Rows are points. Each table stands for the endless flat space through its points: a line for two points, a plane for three, and so on. The two share one point or none. Which?

First (2 x 3)
[[11.0 -4.0 11.5]
 [23.0 15.2 30.3]]
Second (2 x 3)
[[16.6  6.4 12.3]
 [-1.8 -9.6 16.7]]
They share: no point

First (3 x 6)
[[ 15.4  -3.8  -8.6   9.8  10.0  -2.5]
 [ 31.7 -20.8   0.3   1.0  21.9   8.7]
 [ 22.8  11.9 -11.6   0.0 -12.2 -24.4]]
Second (3 x 6)
[[ 29.7  15.2  15.6   5.8 -13.4 -13.2]
 [ 15.7  19.2  10.4  -9.0   1.8 -31.6]
 [ 25.9   6.6   2.2   6.2  -0.4 -13.2]]
They share: no point

First (3 x 9)
[[-14.6  16.3  11.1   3.9  19.7  -9.0 -12.5 -15.1  -6.0]
 [-29.7  21.8   0.8   1.8   2.4  -8.0 -27.0  -9.6 -29.6]
 [ -7.3  15.8   4.0   1.2  28.6   2.0  -3.0  -7.6  18.8]]
Second (3 x 9)
[[-40.9  -1.6 -16.7 -17.1   9.4   1.4  -9.3 -13.3   5.0]
 [-21.7   3.2   2.1  -4.3   7.4  -1.8  -0.5  -7.3  -0.6]
 [-21.1  12.6   4.0  -0.5  12.9  -5.4 -11.5 -11.4  -6.8]]
They share: [-18.4  17.9   7.3   3.0  15.4  -7.6 -15.9 -12.7 -10.6]

First (4 x 12)
[[ 16.4 -16.8  -7.1 -26.2  -5.0  19.7  10.5 -12.5  32.5  19.6  33.5  17.4]
 [ -7.6 -16.4   7.3  -4.4 -18.8  20.6  -3.4 -13.2  10.9  27.8  -4.9  11.5]
 [ 20.8 -21.8 -16.1  -6.1  21.6  -5.2   9.1 -17.2  18.9   8.2  13.3   9.1]
 [ 12.5 -13.6 -14.3   6.6  23.4 -14.6  -0.1  -9.7  15.5  11.4  -9.5  -2.2]]
Second (3 x 12)
[[  2.6 -11.0  -1.5  10.3   1.2   8.4  -1.7 -10.8  18.8   9.4   8.0   8.5]
 [ 17.1 -11.7   5.1  -7.9  15.9   6.1  13.5 -17.4   4.6  17.6   3.0  19.4]
 [ -7.9 -18.7 -11.9  16.1 -10.1   6.6 -13.0  -8.9  27.1   8.6   5.5  -2.1]]
They share: [  6.6 -19.4  -5.3  -2.1   4.6   4.3   2.2 -15.5  12.9  16.8   0.5   8.8]

First (2 x 18)
[[ 24.1   9.7  -1.8   4.3   9.7 -23.5 -10.3  -4.4   8.2 -12.9  16.0  13.5
   -4.4   3.5  18.6  -0.3  -4.5  16.9]
 [ 14.1   6.5  -2.6  25.1   2.1  -4.3   2.1 -24.4  -8.2 -18.5  23.6   1.9
  -11.2  17.1  16.6   8.9  -9.7  14.9]]
Second (3 x 18)
[[ 25.0  -1.1   6.3  21.1   7.6 -23.0 -10.7  -3.7  -1.5 -17.3  21.7   5.0
   -2.7   3.8  25.1  -7.8  -2.7   5.6]
 [ 16.6  24.9 -16.4  -9.4   7.6 -14.9  -4.6 -16.6  12.8  -9.0  12.9  18.4
   -9.3  11.5   9.1  18.7  -8.1  33.6]
 [ 25.4   2.9  -1.5  15.1   5.6 -33.6 -21.3   1.7  -0.3 -14.1  24.5   2.6
    4.9   3.6  31.1   0.2   6.7   9.6]]
They share: [ 21.6   8.9  -2.0   9.5   7.8 -18.7  -7.2  -9.4   4.1 -14.3  17.9  10.6
  -6.1   6.9  18.1   2.0  -5.8  16.4]

First (3 x 24)
[[  1.0   7.1  -8.4  -6.2  13.1 -33.6   3.5  -9.6   7.7   5.5  -6.5 -23.7
  -31.6 -19.1   6.9  -3.2 -28.3 -36.3  23.5  -2.4   3.4   5.5 -20.8  -3.5]
 [ -2.4  18.5 -26.0  19.0   7.1 -19.8  17.3 -19.4 -15.9 -14.9  12.5 -14.9
  -16.4 -10.9   1.3  18.2  -2.3  -7.5  13.1  -0.2  17.6  11.5  -2.6  -8.7]
 [  4.6  13.9 -20.8  11.6  13.9 -30.2   7.5 -19.8  -8.3  -9.7   5.7 -14.3
  -24.6 -19.3   0.5  12.0 -12.3 -16.5  23.1   3.6  11.8  11.9  -8.0  -1.1]]
Second (3 x 24)
[[-16.0  24.2 -10.8  24.1  -4.0 -31.4  28.0 -27.7 -30.8  -4.1  -2.1 -29.7
  -29.2  -9.2  -0.7  15.2 -11.8 -20.7   2.3   5.1  12.4   3.4  -8.3 -14.3]
 [-19.0  22.8 -16.2  26.0  -4.2 -32.8  30.1 -26.9 -25.6  -2.9  -1.0 -30.9
  -33.5  -5.8  -5.0  20.6  -8.6 -24.2   5.4   4.6   8.5   6.9 -13.2 -15.8]
 [ -6.0  10.2 -24.4   7.1   8.8 -14.2  15.0  -8.1   0.0  -2.1   5.7 -20.1
  -17.0  -4.0   3.5   9.2  -5.8 -19.7  16.1  -7.1   7.8  16.8 -10.1 -14.1]]
They share: no point

First (4 x 24)
[[ 17.6   5.1  -7.6   9.6   8.2  15.4   7.3  28.6 -19.4  14.9 -10.4 -30.9
  -13.5   1.3 -40.8  39.6 -40.9  13.3  12.3   5.7  -8.6   6.3  22.4  19.2]
 [ 11.6  11.2 -15.1  18.0   9.6   2.8  25.6  29.6 -23.1   0.4  13.3 -31.1
   -9.6  -4.7 -18.9   2.0 -26.5  -4.9  28.5  10.5 -18.7   4.2   4.8  18.9]
 [ 16.4 -12.1   4.2   2.2 -14.8  29.4   6.1   9.8  -4.4  31.3   2.6 -12.9
    6.7  18.9  -5.4  13.2  -4.1 -10.5  19.5  -9.5 -25.6  33.9 -11.8  -0.2]
 [ 22.4   1.8 -10.8   3.3   6.3  15.0  11.8  20.8 -16.2  20.8  -0.6 -24.7
   -4.7   4.9 -28.8  25.8 -28.5   4.2  16.3   4.7 -14.0  13.0   9.3  18.6]]
Second (2 x 24)
[[ 25.6  -5.0   4.9  16.8  -0.6  16.6  18.2  19.1 -10.5  31.0   1.7 -15.0
  -12.0  -0.4  -7.0   4.1 -13.4 -10.4  20.0  -5.3 -18.7  20.0 -13.6  12.8]
 [ 11.8   3.7  -8.6   3.0  -4.8  16.9  10.1  14.6 -20.1  19.9   9.2 -30.0
   -0.6  13.1 -18.4   9.8 -12.5  -2.9  17.9   6.4 -18.4  21.5   1.7   4.4]]
They share: no point

First (2 x 24)
[[  5.4 -20.5 -14.0  14.0   5.4 -19.5  13.6 -11.8   8.9   9.6 -13.8  11.8
   23.0 -12.7  12.3 -18.5  -7.8  -7.5  -9.8  13.0 -14.8 -14.3  17.2   5.5]
 [ 11.2 -15.9 -22.4  10.6  11.4 -22.1   6.8 -21.4   2.9   9.2 -19.2   9.6
   19.2 -12.1   7.1  -9.3   3.0  -6.7 -17.0   3.4 -13.6 -10.3  10.4  -4.3]]
Second (3 x 24)
[[  4.4 -23.2 -12.1  18.8  -2.4  -4.2  22.8 -17.9   6.7  -2.5  -5.3  23.8
   17.1  -4.2  14.1 -30.8  10.2  -5.8  -3.5 -10.5  -8.4  -6.4   8.8   2.4]
 [ -0.6 -19.9  -6.2  26.2  -0.2   1.7  13.7  -7.2  17.4  -3.2   1.0  24.1
   15.4  -7.4   4.0 -28.2   2.5  -2.5 -10.3 -14.3  -4.5 -10.7  19.8  -9.4]
 [ 10.6 -20.8 -20.7   9.0   5.6 -21.8  17.2 -22.9  -0.1   8.1 -18.5  12.4
   21.5  -9.4  16.1 -17.8   3.8  -8.8  -8.1   7.7 -15.6  -9.0   6.8   7.6]]
They share: [  8.3 -18.2 -18.2  12.3   8.4 -20.8  10.2 -16.6   5.9   9.4 -16.5  10.7
  21.1 -12.4   9.7 -13.9  -2.4  -7.1 -13.4   8.2 -14.2 -12.3  13.8   0.6]

First (4 x 24)
[[-15.0 -23.9  21.5  -3.3   3.0 -11.1  -2.0   9.0 -14.1 -18.4  13.2 -35.1
   14.2 -16.2  38.5   4.4  30.3   5.6 -17.4 -12.5  38.2  -4.2  -6.7   2.3]
 [ -6.4 -26.9  30.0  -1.3  23.5  11.2   6.6  27.5   3.9 -29.1   2.5 -30.6
   23.7 -30.7  29.5  -6.6  20.5  -3.3  -6.8 -11.6  23.3   3.9  -4.5  -8.5]
 [ -6.5 -21.9  27.9  11.7  21.7  17.5   2.5  22.9   9.2 -31.1  -3.4 -22.9
   27.5 -27.1  14.9 -14.8  13.0  -5.4  -8.6 -13.7  17.1   8.6  -5.1  -3.6]
 [ -1.9 -28.8  33.2   1.0  27.0  16.2   8.0  32.0   8.6 -34.2   1.0 -29.5
   27.3 -34.5  24.2  -9.5  16.5  -4.9  -6.0 -15.2  20.3   6.2  -2.8  -9.3]]
Second (4 x 24)
[[-14.9 -32.8   9.5  -0.5   4.7   7.4   1.4  12.3  -7.1  -3.7   5.0 -15.3
   14.5 -19.9  24.2 -25.8  36.6   9.6 -10.6   1.9  21.5  15.9 -15.7  10.8]
 [-39.5 -18.6  10.9  16.6  26.7  27.4 -19.0  34.2  -6.5 -34.9   8.1 -23.5
   39.2 -35.0  20.8 -32.3   3.8   7.6 -28.4  12.4  39.9   9.5 -27.8   5.3]
 [-19.0  -4.4   0.4   4.7  21.7   8.0  -8.7  20.6  12.9 -21.3   0.5 -25.7
   26.9 -13.3  25.8 -10.0  21.0  -1.3 -11.4  13.1  21.6  -1.4 -16.9  12.7]
 [-37.4   5.5  30.9  33.9  30.0  24.9 -13.5  14.7   3.1 -41.6 -13.3 -25.9
   34.1 -21.6  16.3  -9.5 -10.5 -15.3 -16.8  -4.4  26.0  -1.2 -11.8 -17.6]]
They share: [-20.2 -12.6  17.6  12.6  14.5  10.8  -2.5   9.5   1.5 -17.3  -5.4 -20.3
  20.0 -15.6  21.6 -13.3  19.4  -3.9  -9.2  -1.6  19.0   6.0 -11.0  -1.0]

First (4 x 24)
[[  9.5  11.2   3.9  13.9 -24.2  11.6  -2.2   5.4  14.9  -0.7 -27.3  32.5
  -19.1 -14.4   2.3  16.2   3.8  15.1  -0.2  19.1  30.2   0.9   3.7 -30.2]
 [ 11.5 -14.4   0.1  24.7 -33.0  22.0 -15.0  -5.2  25.9   2.9 -13.1  10.3
   -4.7  -4.0   3.9  12.6   3.0   7.7 -11.6  15.7  21.6  14.3   1.3 -18.2]
 [  4.3  -8.8  -0.1  13.6 -30.5   9.2  -9.6  11.5  20.4  19.7   4.1   5.7
   -1.9   1.4  31.7   9.4  -3.4  12.8 -30.7  37.6  -2.1   3.1   1.1 -36.9]
 [  7.7   7.4  12.1  -4.3  -7.4  10.4  -4.3  11.3  -8.0  16.6  -2.6  16.1
  -11.3   7.7  27.1  18.9   5.0  29.0 -20.8  32.7   2.8  -6.0  13.0 -30.9]]
Second (5 x 24)
[[ -8.5 -19.1  27.8   3.7 -38.0  33.7 -18.4  -5.7   4.0   5.6  -3.8   3.3
    3.1   8.0  26.6  20.4  -6.8  16.3   0.5  35.8  23.1  12.0  18.3  -5.3]
 [  3.2  -2.4  -9.1  13.2  -9.4   0.5   3.6  12.9   2.3  -7.0  -5.8  10.7
   -2.4  11.1  -4.3   8.4  15.0  20.5 -12.3   8.7  12.3  -9.6   2.5 -29.3]
 [ 31.4  12.9 -20.8  27.5   4.2  -3.2   4.4   6.9   7.4   1.5  -5.7  30.9
  -14.6   1.3 -22.6   3.1  31.3  23.3 -15.8  -5.7  -3.1  -3.5   0.9 -44.1]
 [ 20.0  27.2  16.7  37.2 -23.2   8.5   8.9   0.9  -9.6  20.1  -0.7  27.4
  -32.2 -11.4 -33.2 -15.4  17.6  19.1   4.0  12.2  13.1  12.3   4.9 -13.8]
 [ -1.3  -6.0  36.7  10.4 -42.3  35.6 -16.3  -8.4   0.9  17.6  -8.2   6.9
  -12.7  -3.3  18.3  13.7  -9.6  14.7   0.5  38.2  29.3  19.2  15.0   3.0]]
They share: [ 11.3  -4.6   6.9  11.4 -19.3  19.2 -10.9  -0.6   8.3   6.6 -10.8  13.7
  -8.5   1.9  10.1  16.9   5.8  18.3 -12.5  19.6  16.5   6.2   8.0 -20.0]

First (2 x 24)
[[-13.7  20.9  -4.5  -5.9   7.5 -14.4  16.4  15.0 -18.1  -8.2  14.7  15.8
   -5.6   7.6  -6.1  -3.9   2.5   0.1  17.8   3.4  17.2  15.4  13.3 -12.0]
 [-21.7  19.3   4.1  -1.9   6.3  -9.2  12.8   5.6 -18.9 -13.0  25.1  12.4
   -2.2   5.6  -2.5   1.7  10.1   3.9  19.6   0.0   8.2  10.8   6.3  -5.2]]
Second (5 x 24)
[[  1.2  29.9  -9.6 -10.4  -2.7  -0.2  30.0  -3.3  -5.0 -16.2  26.2  23.8
   -2.1   1.0  10.1  23.5  -1.7  -5.1  43.0  -3.8   8.5  30.9  13.3  -6.7]
 [  1.4  28.6  -8.2 -13.3 -11.2   6.0  27.4   2.0  -7.0 -22.2   6.7  33.6
  -14.9  -1.4  17.7  19.4 -10.2   3.1  45.7 -10.2  21.0  27.2  11.6 -13.8]
 [-27.5  22.8  14.8   3.0  28.0 -34.0  18.2  19.3 -39.9   4.8  38.8 -14.2
   11.3  -1.7 -26.0 -28.2  35.6 -10.9   1.3  16.7  -3.4  -5.6  17.1   0.1]
 [-37.8  16.1   6.4  14.8  21.1 -21.0  -6.0   8.3 -26.4  13.4  39.0  -9.0
   11.1  15.2 -30.1 -13.1   8.1  15.3 -12.4  28.0  12.3   5.5   0.5   2.9]
 [-33.5   5.8  -5.2   1.5  23.3 -25.9   0.9  10.5 -12.2  -7.9  41.6   4.5
   10.7  28.1 -20.7  -0.8  17.5  -4.0  -2.1   4.8  -2.4  14.2   5.9  -3.8]]
They share: [-17.7  20.1  -0.2  -3.9   6.9 -11.8  14.6  10.3 -18.5 -10.6  19.9  14.1
  -3.9   6.6  -4.3  -1.1   6.3   2.0  18.7   1.7  12.7  13.1   9.8  -8.6]

First (5 x 24)
[[ 12.3 -18.7  15.7  19.2   6.1  10.0  -0.3  -3.6  47.2  11.9 -51.6  -1.7
   43.7 -26.1  10.5   5.0 -12.1  -1.3  -0.9  -7.6   4.7 -13.2 -29.9 -32.0]
 [ 15.9  -2.1   8.5  41.8   1.7  38.8 -16.3  -4.8  31.0  -4.3 -22.0   8.9
   48.7 -21.1 -11.5  -7.0 -31.7  17.9 -15.3  21.8  20.7  -9.8 -45.1 -22.4]
 [  2.3 -26.2  14.3  -8.3  -3.5 -17.2  11.5  -3.8  42.1  14.4 -54.6  -5.8
   26.6 -25.4  21.3  13.6   6.3 -21.3   8.7 -29.7 -20.3 -10.3 -10.7 -26.4]
 [-21.2   4.8  -8.2  -9.0 -35.5   6.5  -3.3 -17.4 -14.0 -18.4   4.8  19.6
   -9.4 -15.9  -5.6  -3.0  -7.8 -26.9   1.1  -0.8 -47.8 -15.4 -16.9 -11.5]
 [ -7.8  26.6  14.0  14.2 -25.4   7.8  -2.8 -33.2  -1.9  -6.0  -3.5  -8.4
    2.7 -33.4 -14.0  -2.3 -15.0 -18.9  25.1   5.6 -37.0 -19.4 -30.3 -25.0]]
Second (5 x 24)
[[ -2.9  11.0  -0.8   5.8  -3.6 -15.4   1.3 -31.3  33.5 -22.0 -23.5  -6.2
   34.2 -18.1  22.0 -13.3  -6.8   6.9 -20.7  -4.8 -30.7  -1.0 -22.4 -18.6]
 [ -9.4 -20.4  14.3 -27.0 -27.2   5.1 -33.7   1.2  21.1 -10.1 -34.8   1.0
   13.9  -5.8  -0.7 -20.5 -41.2 -33.7 -10.1 -21.5 -20.9 -53.5 -47.7   9.4]
 [ -9.4 -22.2   0.7 -16.8 -22.9  15.6 -12.4  17.6  22.6  -0.7 -42.7   1.2
    9.2  -1.9 -21.2   7.6 -28.1 -36.5 -18.5   0.9 -23.0 -50.3 -33.7   0.5]
 [ -0.2   6.3   0.4  10.2   1.7  28.4  19.1 -17.5  18.7  -7.8  -8.2  -3.9
   19.6 -21.2  -7.3  19.1  11.7  -5.3  15.5  -5.9 -31.5   6.2  -6.3 -30.3]
 [-13.0 -18.3   1.0 -33.0 -18.1  10.2 -22.9  11.9  36.7 -14.8 -51.4 -11.7
   15.8   9.2 -13.7  -7.7 -40.1 -36.5 -34.1  -7.5 -32.3 -66.8 -45.1  11.9]]
They share: [ -2.7  -6.0   4.6   4.6 -15.7   5.5  -1.6  -9.9  16.0  -4.0 -20.2   6.2
  18.1 -20.8   0.5   2.0  -8.9 -12.7   0.3  -4.6 -20.4 -10.4 -21.4 -17.3]

First (4 x 24)
[[ 20.5  12.4  23.2  10.4 -32.2 -31.1   9.6  -8.4  17.1   5.8  11.0  -5.1
    2.7  27.9  -6.9  -6.8  13.8 -23.0 -12.5  -4.7   1.1  -1.7 -12.8  -1.2]
 [ 13.8  -6.5   9.8  14.3  -8.6   4.7  -7.3  -7.4  12.1  26.6   4.8  -7.8
    0.0   8.3  -6.9   0.6   2.2 -25.3  -9.0  15.3  -5.9 -11.9 -10.8  16.1]
 [ 12.7  -7.7  19.6  21.0 -17.3  -1.4  -8.0  -3.4  16.1  28.5  -0.8  -3.4
   -0.1  12.0   1.1   5.8   8.9 -28.7 -12.0  16.8   0.6 -10.0  -6.8  18.0]
 [  8.4   6.7  26.0  18.8 -19.1 -11.2  -1.3  -2.3   9.7  22.4  -2.1 -15.0
   -0.3   9.5   0.0 -11.1  11.2 -24.1 -24.9  14.4   6.1  -8.0 -22.2  14.3]]
Second (2 x 24)
[[ 20.5  -1.1  25.3  13.5 -20.3  -5.6 -11.0 -22.0  -2.8   2.4  19.6  -1.6
    1.1   1.2  -1.3  -4.4   3.5 -35.0   2.1   0.9  -9.9 -21.1 -15.5  18.0]
 [ 19.9   1.2  20.2  11.2 -18.8  -7.7  -6.2 -18.4   2.1   5.8  17.4  -4.3
    1.3   6.5  -5.3  -5.6   3.6 -30.4  -1.5   1.3  -8.9 -16.5 -15.4  13.4]]
They share: [ 18.7   5.8  10.0   6.6 -15.8 -11.9   3.4 -11.2  11.9  12.6  13.0  -9.7
   1.7  17.1 -13.3  -8.0   3.8 -21.2  -8.7   2.1  -6.9  -7.3 -15.2   4.2]

First (5 x 24)
[[ 38.3 -10.6  -1.6   4.0   8.3   2.9  -4.5 -23.5  -1.4   3.6  14.5  28.3
   -3.2  -7.4  -3.5   3.4  -3.5  40.4 -22.1  -8.7  24.8  31.8  14.0  -2.2]
 [-39.6 -21.5  41.6 -13.8  -1.3 -23.9  -1.9   0.1  26.3  30.6   9.4  -0.2
  -21.6 -39.1  -4.8  40.5  28.6 -14.9  20.4  23.4  12.0  14.8  17.2 -14.5]
 [-31.1 -21.7  34.4 -11.6   0.0 -20.4   0.9  -5.7  21.3  25.1   5.8   6.2
  -17.9 -37.5   0.7  36.9  19.0  -5.6  12.9  19.4  12.8  20.0  15.4 -14.9]
 [ 32.8  -7.1   1.3   3.1  11.2   3.4  -7.1 -18.9   0.7   8.3  16.1  26.3
   -3.7 -12.9  -5.9   3.5   1.5  35.0 -19.6  -8.4  25.1  26.8  13.2   0.2]
 [ 26.4 -12.1  30.9 -17.0  14.8 -17.2  -0.2 -37.9  25.8  30.7  14.9  13.3
  -22.8  -1.9 -12.9  12.4  14.9  32.1   8.9  -2.0  -0.8  55.8   0.4 -21.7]]
Second (4 x 24)
[[  0.8 -30.6  28.5  16.9   4.0   0.8 -17.6   1.2   8.5  29.7   3.8  -2.8
   -4.8  -5.8 -30.2 -12.9  23.2   5.9 -12.6   8.0   8.3  26.3  20.9  -9.6]
 [  7.0 -24.0   4.7  -9.0  17.4 -11.2   8.5   2.6   2.8  -0.4  13.3   5.6
  -14.8 -30.2 -24.3  14.1  23.1   2.8  12.3  21.6  25.0  18.0  12.0 -14.7]
 [ -2.3 -19.9   9.5 -16.9  11.9 -22.7  15.1  -4.2   5.5 -10.7  13.7  17.7
   -4.1 -35.8 -14.8  31.6  25.7   1.1  11.0  16.2  32.4   9.9  20.8 -16.2]
 [ -9.0 -11.0  34.3  -9.3 -12.6 -22.8 -10.4 -21.6  22.3  16.7  20.0  26.2
    8.0 -16.6   2.4  37.7  12.0  13.7 -18.2 -12.2  29.5   7.9  32.1   2.4]]
They share: no point

First (5 x 24)
[[ 25.2  11.3 -22.1  10.0  -0.4   1.3   0.6   2.8  22.1   7.2   5.8 -20.6
    5.1  19.6  -2.4   8.0 -13.8  15.9  13.2 -25.2   3.5  -9.5   3.4 -22.2]
 [ 20.2   2.2 -19.7  24.0   2.8   6.7   4.8   5.5  35.3  13.6   2.7  -6.1
    9.8  19.4   7.8   5.7 -12.7   9.2  28.8 -28.8  -0.1 -13.7   6.5 -27.8]
 [ 34.5  42.1  -2.8 -46.2  -1.5 -39.0 -16.5  15.5   3.1   6.3  39.2 -30.4
    0.1  13.0 -17.9   8.4   7.8  43.0 -10.8  10.2   8.4  -1.8 -17.2  11.0]
 [ 23.1  20.7  -5.7 -31.1  11.5 -31.6  -4.4   3.4  18.7  21.6  25.4 -10.4
   -0.4  13.1   0.4  13.4  -5.9  19.3   9.7   5.6   6.2 -15.3 -25.9  -8.0]
 [ 11.0  18.4  -1.5 -43.8  21.8 -39.1  -7.2  -1.5  16.5  29.0  24.7 -10.3
   -7.2  12.6   6.8  17.1 -11.3  15.0  13.8  16.8   6.1 -17.5 -42.1 -13.2]]
Second (5 x 24)
[[ 25.6  25.0 -18.6  -9.3  13.5  -8.0 -14.8   3.9  11.7  20.9  17.0 -10.7
   -3.6  18.6  -5.9   5.5 -10.9  27.2  20.7 -10.6  -6.8 -14.8  -5.9 -20.1]
 [ 28.2  -9.8  -4.5   7.1  14.3 -49.6 -30.4  37.5  33.8   9.5   2.6 -10.8
   16.3  12.5  -8.1  25.8 -25.9  30.8  34.9   7.0  21.4 -25.8 -43.4  10.7]
 [  7.9  13.1   8.4 -20.9   0.0 -32.1  -8.5  17.3  23.3   7.8   3.9 -27.1
   -4.5  20.5  13.9   2.4 -10.5  17.7   7.9  -9.1   3.4  -1.0 -25.2  -9.2]
 [ 14.9  -2.3  -4.1  -3.6  19.0 -22.6   5.4   8.6  47.6  13.5  35.4 -18.3
   25.7  -2.8   7.3  31.2  -4.8   6.7  17.5  28.0  24.7  -4.7 -25.1  -7.3]
 [ 17.6  -9.3   8.5  -1.8  12.2 -45.6 -13.7  29.8  43.8   6.4   9.2 -22.1
   17.5   6.4   8.7  24.1 -18.8  14.9  19.5  14.6  22.3  -8.4 -41.0   6.0]]
They share: [ 15.8  17.6  -8.8 -14.1   8.5 -17.4  -7.4   7.5  20.3  15.5  17.6 -16.9
   0.8  16.6   2.1   8.7  -7.3  21.4  16.3  -4.0   2.8  -9.2 -14.7 -15.5]
